Every row gives one point. The last column is the point's height on a tilted bowl or saddle (a function of degree 2), plus a little noise. Count its main directions that bend up, bend down and stay straight.
In the rows, zero is written as 128.

Points (15 x 4):
[[147 162  77 104]
 [173 139 179 113]
 [127 146 200  98]
 [107  90 134 110]
 [103 134  91 100]
 [ 72 129 140  94]
 [185 114 158 120]
 [ 84 249  67   7]
 [ 83 182 110  79]
 [119  96 179 108]
 [126 184 147 101]
 [ 68 143 164  87]
 [161 177 125 112]
 [119 166  64  85]
 [ 95 136 135 107]]
Directions: 0 up, 3 down, 0 straight

Points (26 x 5):
[[144 179  94 146 105]
 [122  97 119 114 149]
 [ 29  94 207 130 232]
 [118 140  67 114 128]
 [ 53  90 115 113 206]
 [113  87 144  87 194]
 [ 94 125  79 185 105]
 [153 111 178 146 146]
 [136 177 189 111 103]
 [ 59 122  57 101 183]
 [ 70 137 181  91 173]
 [122  72  90  70 167]
 [120 117  81 168 102]
 [106 137 129 134 126]
 [ 84  66  89 114 171]
 [ 84 139 152 159 113]
 [186 155 132 181 103]
 [137 160  26 130 124]
 [174  50 116 179  98]
 [140  54 143 120 177]
 [108  93  83 118 139]
 [162 142  81 157  97]
 [135 186 164  82 113]
 [242 124 159  36 194]
 [129 110 139 142 132]
 [104 238 186  51  55]]
Directions: 2 up, 1 down, 1 straight

Points:
[[140 105 149 100  67  68 110]
 [249 156 158 130  83  95  17]
 [123 121  92 144 179  67 137]
 [220 100  50 186 111 101  32]
 [121 150 125  94 192 131 168]
 [188 179 134 135 145  98 113]
 [118 109 170 126 102  84 113]
 [150 128 161 114 114  99 112]
 [175 121 187 124 125 134  93]
 [144 155 137 123 120 177 122]
 [111 244 118 168  75 176  66]
 [118  43 131 151 159 110  95]
 [ 74 128  92 133 129 175 124]
 [134 126 153  98 129 118 131]
 [119 109  83 221 101  64  46]
 [ 75 166  56  60  88  97 173]
 [128 163 129 157  84 114 101]
 [116 160 178 125 119  83 123]
 [108  76 165 119  91  71 109]
 [127 152 115 172  91 160  96]
 [181  68 161 117 120 129  89]
 [171  99 132 146 124  44  72]
 [138 158 123  22  89 164 160]
 [117 128 130  80  90 158 142]
 [ 90 167 161 166 146  83 133]
 [ 82 116 240  59 143 169 109]
 [144 180 113 163  90  83  91]
 [155 132 145  86 146  35 134]
 [104 242 160  97  72 171  92]
 [ 88  68 154 150  32 132 136]
 [137 142 112 131 105 127 123]
 [ 94 164  87  97 178  73 181]
 [101 147  13 219  99  49  50]
 [189 193  98 171 127 113  81]
 [162 219 112 141  83  55  95]
 [142  76 148 203 125 116  66]
 [118 144 150 102 104 105 130]
 [119 181 154  78 144 155 143]
 [114 151 155 157 168  99 136]
 [218 140 147 181 135  61  21]
 [162 196 199 146 201 122 145]
 [142 118  93  92 108 109 149]
 [ 50  83  82 144 108  90 111]
 [172 161  53 128 147  40 153]
 [193  83  84  81 120 170 158]
 [189 172 183 157 120  92  61]]
Directions: 2 up, 3 down, 1 straight

Points (71 x 9):
[[172 149 102  86  81 160 152  74 138]
 [196 125 127 131 113 183 143 132  71]
 [121 115 144 112 113 136 144 115 111]
 [131  84 180 160  84 134  98  89  83]
 [100 124  92 125 105 184 115 107 139]
 [183 139  97 129 160 132 165  65  95]
 [132 134 115  46 196 137 131 183 155]
 [114 148 172 127  83 149 156 131 143]
 [125 142 114  93 130  93 169 186 177]
 [148 110 137 103 180  88 139 171 136]
 [136  58 146 162 182 142 112  85  79]
 [ 83 111 170 129 109 112 108 151 127]
 [183 158 122 152  89 121 144 125  99]
 [149  80 113 165 134 123 122  63 108]
 [ 91 158 142  81 158  87 141 157 213]
 [ 81 166 157 167 126  55 149  99 184]
 [132 152 101 152 143 158 167 150 122]
 [197 136 165 144 108 149 151 145  50]
 [110 128 134 124 234 135 107 122 139]
 [140 139 119 135 162 110 104  75 145]
 [128 139  82 169 100  73  97 173 181]
 [144  93  97 109  68 156 117 149 129]
 [ 73  78  65 137 143 139 120 130 129]
 [117 125 106  75 191 171  66 134  30]
 [128 112 153 136 113 118 102  77 118]
 [164 144 117  90 149 197 142 154 125]
 [128  91 134 133 146 155 149  92  83]
 [130 160 131 123 128 188 183 132 157]
 [123 110 126 116 134 139 166 104 104]
 [152 140  91  96 132 111  78 125 126]
 [140 108 134 106  99 154  98  84  89]
 [113 156  87 165 249 101 144 205 166]
 [138 166 187 119 134 132  29 223 146]
 [134  69 166 101 185 125 118 117  67]
 [ 75 140 167 158 105 132 129 157 108]
 [144 151 107 221 161  69 155  86 130]
 [110 152 141  69 137 149 144  94 176]
 [ 72  64 170 166 196 123  73 124 100]
 [174  64 147  80  86 110 124  47   7]
 [ 97 130 150  95 126 117 162 135 159]
 [132 166 114 117 135 165  90 117 121]
 [ 85 139 138  64  92 141 111 196 194]
 [ 89 108 140  90  78 180  95  64 126]
 [123 103 151 114  81 121 153 139 115]
 [127  94 105  79 143 149  51 137  30]
 [183 146 110  79 150 143 122  92  91]
 [ 98 119  99 150  46 143  91 124 169]
 [134 158 129 105 134 130  90 137 131]
 [148 120  86 118 123 130 167 113 113]
 [112  58  69 138 170 129 139 117 124]
 [164  94 141 190 127 137 140 135  46]
 [106 161 140 138 132 106 122 135 148]
 [188 154 140  87 136 175 132 108  97]
 [124  74 139 147 113 154 112 119  70]
 [ 88 169  55 117 156  77 152 109 209]
 [169 138 142  94 186 176  91 125  68]
 [101 160 140 145 140 128  62 132 119]
 [171  88 105  83  75 114 115  85  81]
 [165 144  97 113  99 114 179 103 108]
 [ 56 107 122  82 141  94 130 128 157]
 [131  61  92 155 116 134 105 131 110]
 [ 89  85 117 127 128 170 153 125 105]
 [126  93  94  93 160 169 141 122  93]
 [167 109 166  98 165 119 115 139  91]
 [ 82  60 135  87  98 144 128 146  91]
 [127 120 171 128  35  93 179 104 117]
 [115 106  95 191 118  73 109 115 168]
 [194 152 114 158 129 114  97 127 116]
 [ 97 135 125 160  70  83 114 149 161]
 [169 141 157 114 164 159 113 119  85]
 [106 130  57 163 103 116 134 125 172]]
Directions: 4 up, 2 down, 2 straight

Points:
[[138  91 160 165 103 146 129 165 135]
 [147 131 107 142  73  81  88  42 160]
 [147 147 145 114 110 148  79 121 126]
 [ 87 101 152 105 147 153  71 111 157]
 [123  94 127 151 161 198 114 176 145]
 [111  93 143 140  81  84 124 128 134]
 [178 125 154 115  74 138  64 104  97]
 [130 127 115  81 121 195 102 121 165]
 [166 196 145 127 106  57 141 156  99]
 [138  88 184 172 150 172 150 138 164]
 [189 163 152 159 126 152 107 110  95]
 [121 122 125 196 137 123 101 194  99]
 [106 118 120 151  95  83 147  90 148]
 [207 194 112 136 133 159 128 128 111]
 [200  88 180  82 142 160  80 174 158]
 [146  90 150 100 145 169 160 121 182]
 [114 106 103 120 181 149 184 102 179]
 [113 185 131  95  90 108 171 139 174]
 [163 179 215 185 194 117 160 124 174]
 [171  82 127  76  82 155 139 125 149]
 [ 94  13 106  79 225 196 110  61 152]
 [ 79 149 128 111 172 139 130 143 192]
 [144  91 164 123  34 123 158 122 127]
 [141 181 144  82 167 131  80 137 150]
 [145 161 111 132 107 106  76 103 126]
 [127 138  93 129 102 202 119  96 141]
 [ 82 110 113 116  96 189 112  89 177]
 [108 160  73 191 185 162  81  99  57]
 [ 95 106 105 161 169 153 147 209 159]
 [159 191  94 194 154  73  88 113  93]
 [175 165 166 137 136 132  80 149  91]
 [ 97 171 143 155 103 135 117 112 168]
 [136  99 132  89  81 179 186 116 189]
 [146 148 174  98 140 145 143  82 178]
 [106  43 180  82 136 145 168 120 218]
 [166 188 107 124  24  76  78  99 139]
 [114 165  57 179  47 156 110 123 130]
 [176 138 158 136 158 163 136 133 137]
 [ 92 171  71 100  73 128  91 125 219]
 [119  46 131  93 160 166  74 169 195]
 [ 90 163 130 152 100 135 113 127 169]
 [106 152 127 122 133 119  89 111 155]
 [136 136 167  85 103 173 144 131 202]
 [130 151 166 172 117  75 109 118 113]
 [108  82 127 156  98 110 199  96 152]
 [156 141 118 184 124 112 143 123 109]
 [128 103 189  84 123 138  89  91 155]
 [115 162 171 163 127 104 108 128 133]
 [146 114 112 149 133  94 125 112 121]
 [141 114 187 140 210 193 190  72 230]
 [155 100 139 123  96  55 154 156  88]
 [121 173 223  94 202 158  94 104 156]
 [ 60 104 116 190 195 173 105  88  79]
 [ 81 101 158 162 163 129 131 152 155]
 [ 61 139 145 134 170 192 105  42 137]
 [ 94 116 113  65 119  80 171 162 148]
 [141  93 142 224 142 165 136 124  98]
 [172 157 110 101 128  57 131 117 120]
 [169 114 172 151  55 133  84 162 103]
 [227  84  65 111 176  32 138 183 121]
 [ 76 174 101  70  97   7 107 138 244]
 [109 125  11 107 103 183 118 105 165]
 [ 83  82 151  88 134  96 109 140 198]
 [108 121 124 163  78 145  99 153 135]
 [145 121 160  91 141 179 144 175 207]
 [ 86 184 121 107 162  87 117  71 218]
 [172 141 172  63  91  74 117  71 150]
 [112 172 146 142 160 103 109 132 140]
 [ 76 119 104 100 106  94 170 131 167]
 [143 146  57 128  98 134  87 100 131]]
Directions: 3 up, 1 down, 4 straight
